Each row is a point. The points of each table are mixes of a few directions, plus a little noise. How many directions does each table use, and how many do they share? Where both have some left over, give the other angles between the two spaces (their principal angles), to ten degrees, smallest first.

First:
[[-37  -3]
 [-62  -6]
 [ 41   4]
 [ 65   6]
 [ 21   2]
 [-28  -3]]
Second:
[[ 30 -42]
 [ 32 -44]
 [ -6   9]
 [-33  46]
 [-22  31]]
Directions: first 1, second 1, shared 0; angles 60

First, 7 rows:
[[ 45  36 -27]
 [ 17  15 -11]
 [ -6  -5   4]
 [ 12  10  -7]
 [ 43  35 -26]
 [-66 -53  40]
 [-45 -36  28]]
Second:
[[ 10  -6  16]
 [-43  28 -69]
 [ 18 -11  29]
 [ 22 -14  35]
 [-45  29 -71]
 [ 19 -12  30]
 [ 19 -13  31]]
Directions: first 1, second 1, shared 0; angles 80

First, 6 rows:
[[-53 -22 -38  21]
 [-29   2  43  -2]
 [ 40  20  44 -19]
 [ 20  12  29 -11]
 [ -1 -22 -96  20]
 [ 23  10  18  -9]]
Second:
[[ 25 -47 -25   5]
 [-47 -75 -45  28]
 [ -3  52  16  -9]
 [-33  28  57  -7]
 [  5  39  -5  -5]
 [ -1  28   7  -5]
 [ 58 -52 -29  -1]
 [ -4  26  24  -7]]
Directions: first 2, second 3, shared 2

First, 6 rows:
[[-15  40 -26  -6   2   9]
 [  2 -15  17  -2  82   2]
 [-16 -29  95 -35 -42 -38]
 [  9 -19 -34  11  21  10]
 [ 26  24 -28  35  15  18]
 [ -4  -1 -25  -2 -78  -3]]
Second, 8 rows:
[[ 12 -33 -25  10  -5   4]
 [-17  50  39 -15   8  -6]
 [  8 -20 -16   7  -3   3]
 [ 21 -59 -45  18  -9   7]
 [-33  94  71 -29  15 -13]
 [ 25 -67 -51  21 -10   9]
 [ 12 -34 -26  10  -6   5]
 [-25  69  55 -21  11  -9]]
Directions: first 4, second 1, shared 1

First, 8 rows:
[[-12  -2 -16 -37 -14 -19 -87  98  -9]
 [-10  -2 -14 -30 -11 -16 -73  82  -8]
 [  7   1   9  20   7  10  47 -53   5]
 [  5   1   7  16   6   8  37 -41   4]
 [  5   0   7  14   6   8  34 -38   4]
 [ -2   0  -3  -6  -2  -3 -15  17  -2]
 [ 12   1  17  37  13  20  89 -99   9]
 [ -4   0  -6 -13  -5  -7 -31  35  -3]]
Second:
[[   3    6   -8  -14   25   30  -20   22    1]
 [   3    6   -8  -14   25   32  -22   23    2]
 [   3    6   -8  -15   25   31  -20   23    2]
 [   3    5   -8  -14   23   29  -20   22    1]
 [   3    6   -9  -16   26   33  -22   24    2]
 [  -4   -6    8   16  -28  -34   22  -25   -2]
 [ -12  -21   32   56  -96 -121   81  -88   -7]]
Directions: first 1, second 1, shared 0; angles 60

First, 10 rows:
[[  1  16 -40 -27 -53  56  32 -20  19   3  62]
 [-25  47   4 -28 -46  29  46   0  11 -13 -46]
 [-28  16  52 -51 -20 -39 -22  86  54 -10  -7]
 [-28 -43   4 -15  11 -16 -17  39  17  20  58]
 [ 10 -27   7  24  38 -28 -28   2 -15   6  -1]
 [-39 -57  -8  70  72 -10  29 -53 -85  28 -78]
 [ 55  35 -22   5 -21  24  -6 -35   6 -18  18]
 [-25 -37   3  -1  17 -13  -8  21   1  19  26]
 [ 50  26  14   8   7 -21 -36   2  10 -21 -10]
 [ 31  24 -15  17  -4  18   9 -39 -15 -12 -22]]
Second (8 x 11):
[[ 11  -1  -1 -51 -13  35  -7  43  18 -26   2]
 [  0 -22 -13  35  13  10  27  -4 -28  35   3]
 [  5  34  21 -71 -24  -6 -45  20  50 -62  -5]
 [-10  22  13  20   2 -46 -17 -40   7  -7  -6]
 [  8 -62 -38  52  24  61  67  26 -62  74  12]
 [-12   7   3  50  13 -42   3 -48 -16  21  -3]
 [  5 -27 -16  14   8  31  27  18 -24  28   5]
 [ -5  50  31 -49 -21 -46 -55 -16  53 -62  -9]]
Directions: first 4, second 2, shared 0; angles 30, 60

First:
[[ 19 -19 -49   2  48   7   2 -18  80 -19  61  -7]
 [ 64  11  47 -36  73  52 -54   0  13   1 -35 -11]
 [-35 -10  -4   8 -74  -8   9  12  11 -13 -23   8]
 [ 19  17   8 -22  -6 -18   1  11 -11  -4 -41  -5]
 [-18  37   5 -22 -35 -20  27 -18 -21  14  17   8]
 [-11 -58 -60  64  38 -17  26  24  -2   6  30  40]
 [ 29 -37 -23  39  99  16 -15   1   1   7  42  -5]
 [-37  31  30 -34 -81  31   2 -23  29   4   8  28]
 [-53  19   2  -2 -88 -21  28 -11 -11   0   9   0]
 [ 39  30  48 -24  24 -15 -18  18 -77  13 -76 -22]
 [-15 -22  -3  31   0  -4  -9   1 -11  -8  10 -34]]
Second:
[[-89 -32 -12  29 -17 -55 -24  17 -87   6 -30  -7]
 [-49 -18  -8  15 -10 -31 -13   8 -47   3 -16  -3]
 [ 38  14   6 -12   8  24  11  -7  38  -2  13   3]
 [ 59  22   8 -19  12  37  17 -11  59  -4  20   5]
 [-94 -34 -13  30 -19 -58 -26  16 -90   6 -32  -7]
 [ 98  35  13 -32  20  60  27 -19  94  -6  33   6]
 [ 55  21   7 -17  11  33  15 -11  53  -4  18   5]
 [-14  -5  -1   4  -2  -8  -4   3 -14   0  -5  -1]
 [ 60  23   9 -20  13  38  16 -10  58  -4  21   4]
 [ 19   7   2  -6   3  12   6  -3  19  -1   7   2]
 [-85 -31 -12  28 -18 -52 -22  15 -82   5 -29  -6]]
Directions: first 6, second 1, shared 0; angles 30

First:
[[  -9   20   75  -14  -17   36   25    8  -15  -32   -4   -2   -7  -20]
 [  25   10   -9  -43  -47   39   13   -3  -16   -8   57  -56    7  -13]
 [   2   22    6   16   40  -23  -22  -25   27  -10   26   23   -5   24]
 [  18   33  -10  -10  -13   22  -11  -55   11   -6   75  -23    2  -10]
 [ -81  -25  -14    4   32 -100  -52    0  -16   35  -13  -31  -21   29]
 [ -17  -63  -28   23  -47   24   19   14  -33   40  -64   54   -1  -44]
 [  56    9  -74   29   26    5   13    3   39   14  -53   -3   35    2]
 [   7   -6   52   -6   26   -3   15   59    3  -33  -23   39   -9   32]]
Second:
[[ 78 -49 -83 -29  12   6 -14  39  14   8  43  72  23  66]
 [-79  -7  50  12 -41  39  22 -34 -45  21 -55 -10  -6 -50]
 [-39   8  58  -9 -14 -17   1  14 -18 -17  16 -33 -30 -16]
 [-37  25   2  28   9 -16  -1 -29   9  12 -16 -49  -9 -18]
 [ 74 -27 -59 -23  17  -3 -10  38  20  -5  35  48  18  51]
 [-44   6   1  21  -6  -4  20   8  -5  17 -48 -63  -8 -18]
 [-49   8  54   0 -19  -1   8  -2 -23  -6  -9 -29 -21 -28]
 [ 27  -3 -88   9  43 -63 -37   9  46  15  75 -25 -12  63]
 [-19  30  48  16 -10  33   7 -58 -10  -5 -39  18  13 -51]
 [ 58  12   6 -11  11  14  14  26  14 -26 -25  19  22  -1]
 [ 29  -3  12 -16  -2  14  -9 -10  -2 -14  22  52   9   2]]
Directions: first 6, second 5, shared 3; angles 30, 30

First, 11 rows:
[[   1    1    1    2    1    0    5    5   -7    3    2    0   -4    5
    -2   -4   -1    1]
 [  14    7    9   26    4   -5   52   51  -79   27   17    4  -38   61
   -18  -39   -8   18]
 [  21   11   14   38    8   -8   75   74 -115   40   25    5  -54   89
   -26  -56  -11   27]
 [ -10   -6   -7  -21   -3    5  -39  -39   60  -21  -13   -3   29  -47
    14   29    6  -15]
 [ -14   -7   -9  -25   -4    5  -48  -48   74  -25  -16   -4   35  -58
    16   36    7  -17]
 [  22   12   14   40    7   -9   79   78 -120   41   26    6  -57   93
   -26  -59  -12   28]
 [   4    2    2    8    1   -2   14   14  -22    8    4    1  -11   17
    -5  -11   -2    5]
 [ -17  -10  -11  -32   -6    6  -63  -61   96  -33  -21   -5   45  -74
    21   47    9  -22]
 [  -5   -4   -4  -12   -3    3  -23  -23   35  -12   -8   -2   16  -27
     8   17    4   -8]
 [ -15   -8  -10  -28   -5    6  -55  -54   84  -29  -19   -4   40  -65
    18   41    8  -19]
 [   1    1    0    2    0   -1    3    3   -5    1    1    1   -2    4
    -1   -3    0    2]]
Second:
[[  10  -43   39   31  -30   -6  -15   13   -5    7  -61   16  -45   18
    -2   15  -52  -50]
 [  -5   26  -23  -17   18    3   12   -4   -2   -2   37   -9   24   -7
     0  -11   30   31]
 [ -15   14  -24  -33   10    6  -30  -42   58  -22   16  -10   47  -51
    13   21   29   10]
 [   1   11   -6   -1    8    0   16   10  -18    5   18   -2    1   11
    -4  -13   10   16]
 [  -8    9  -15  -18    7    4  -15  -23   31  -12   11   -6   27  -28
     7   10   18    7]
 [  -9   45  -40  -29   32    6   21   -8   -4   -4   65  -16   42  -12
     0  -19   53   55]
 [  -2   19  -15   -9   13    1   14    2   -9    1   28   -6   13    1
    -2  -12   21   24]
 [  28  -81   84   76  -58  -14   -3   52  -51   28 -114   33 -109   69
   -13    9 -109  -92]]
Directions: first 1, second 2, shared 1

First, 9 rows:
[[  21   96  -65  -45 -109   -2  -40  -12  -60  -30 -101   -6  -11  -23
   -20   39   13   53   21  -25]
 [   6   26  -17  -12  -30   -1  -11   -3  -16   -7  -27   -2   -4   -6
    -5   11    4   14    5   -7]
 [ -20  -91   61   43  103    2   38   12   56   28   95    4   10   21
    20  -38  -14  -50  -20   24]
 [ -17  -81   54   38   90    1   33   10   49   25   83    5   10   18
    16  -32  -12  -44  -18   21]
 [  -3  -16   10    7   17    0    6    2    9    4   16    2    2    4
     3   -6   -2   -7   -3    5]
 [  13   59  -39  -27  -65   -1  -24   -8  -37  -19  -62   -3   -7  -13
   -12   24    8   31   13  -15]
 [  13   63  -42  -30  -70   -1  -26   -8  -38  -19  -65   -4   -8  -14
   -13   26    9   34   15  -16]
 [  -8  -35   24   16   39    1   16    4   22   11   37    1    4    8
     7  -15   -5  -19   -8    9]
 [  -4  -22   14   11   24    0    9    3   15    7   22    1    4    4
     4   -9   -3  -12   -5    6]]
Second, 8 rows:
[[ 24   4  35  17  25  29  -2 -23 -47  32  13  19  23 -51   8   6  34  11
  -17 -45]
 [ -6   2 -57  59   6  -7  -1  28  54  26 -21  13 -28  -1  -2 -41   3  34
   46  10]
 [ -4 -12  18   0 -38 -62   4  -2   6  68  46  19  -6 -44 -59  21  44   7
    5  63]
 [ 33  34  42  -3  66  36  -1 -24 -67  12 -13  21   6 -68  15  -6   3  -5
  -60 -62]
 [-58 -23  16  19 -21  24 -15  22  13 -45   1 -14  30  54  14   5   0  25
   34  -6]
 [ 43   1 -30 -52 -25  -6   8  -8  20 -28   2 -38  -3  56  15  14 -26 -45
    7  15]
 [-63 -48 -13   9  -5  49   6 -24 -19 -76 -43   4  14  37  53  -1 -42   8
  -11 -52]
 [ 31  42 -11 -49  -9 -64   0  30  40  12  14 -25 -36  17 -45   1 -16 -34
   -5  77]]
Directions: first 1, second 6, shared 0; angles 80

First (9 x 24):
[[   4    2    8    3  -11    1    1    2    3   -8    6   -1   -1   -4
     6   -6    4    7   -1    2    2    2   11   -5]
 [   6    3   12    4  -15    1    2    2    5  -11    8   -1   -1   -6
     9   -8    6    8   -1    1    3    4   15   -8]
 [ -33  -16  -73  -27   95   -9   -9  -14  -25   68  -46    9    6   31
   -54   51  -39  -55    3  -13  -24  -22  -90   51]
 [ -30  -16  -67  -25   85   -8   -7  -13  -22   62  -41    8    5   27
   -48   46  -34  -50    3  -12  -21  -20  -81   46]
 [   5    2   11    3  -13    1    2    2    4   -9    5    0   -1   -4
     7   -7    5    8   -1    2    3    3   13   -7]
 [  38   19   84   31 -110   11   10   16   29  -79   53  -11   -7  -36
    62  -59   44   65   -4   15   27   26  104  -59]
 [  13    6   27   10  -36    4    4    6    8  -26   17   -3   -3  -12
    20  -19   14   21   -1    5    9    9   33  -19]
 [ -29  -14  -62  -23   81   -8   -7  -12  -21   58  -39    8    5   27
   -46   44  -33  -47    3  -12  -21  -18  -77   44]
 [  27   14   59   22  -78    7    7   11   20  -56   37   -7   -5  -24
    43  -41   31   45   -3   12   18   17   73  -41]]
Second, 11 rows:
[[ -21  -21  -49   -3   25   13    9  -16   29   10  -42  -28   17   -3
   -26   44  -13    0  -21   -1  -12   -9  -30    0]
 [ -33    9   30   20  -32    5   12  -29   59  -53  -30  -22   40  -48
     8   21  -24    3 -103   19   -9    6   52    9]
 [   8   -4  -34  -25   58  -14  -14   14  -58   61    8   30  -25   43
   -22   -2   -3  -32   65  -17   -4  -11  -63   23]
 [ -27   15   34   14  -20   -3    4  -21   36  -39  -17   -4   30  -38
     9   10  -24  -10  -84   16   -8    3   43   20]
 [   0   -2  -11   -8   20   -4   -4    3  -17   18    0    8   -6   12
    -9    2   -4  -11   15   -5   -2   -4  -21    9]
 [  -8    9   31   11  -28    1    5   -9   26  -33   -2   -6   15  -26
    13   -3   -5    6  -45   12    1    6   39    1]
 [  44    0   40   21  -85   18   11   22   21  -49   43  -21  -17  -14
    44  -43   52   69   37    5   27   20   63  -69]
 [ -19    1    6   12  -16    6    9  -16   38  -28  -21  -17   24  -27
     1   17  -13    4  -56   10   -6    3   24    3]
 [   8    3  -32  -33   80  -26  -25   19  -86   81   17   49  -34   56
   -27  -10  -10  -53   78  -23   -6  -14  -80   42]
 [  18    0  -28  -30   67  -22  -22   24  -84   76   26   45  -39   56
   -21  -16    0  -42   92  -24    0  -12  -75   28]
 [  29  -11   13   20  -67   25   15   11   35  -41   16  -34   -6  -14
    27  -17   41   64   21    6   18   13   45  -63]]
Directions: first 1, second 3, shared 1
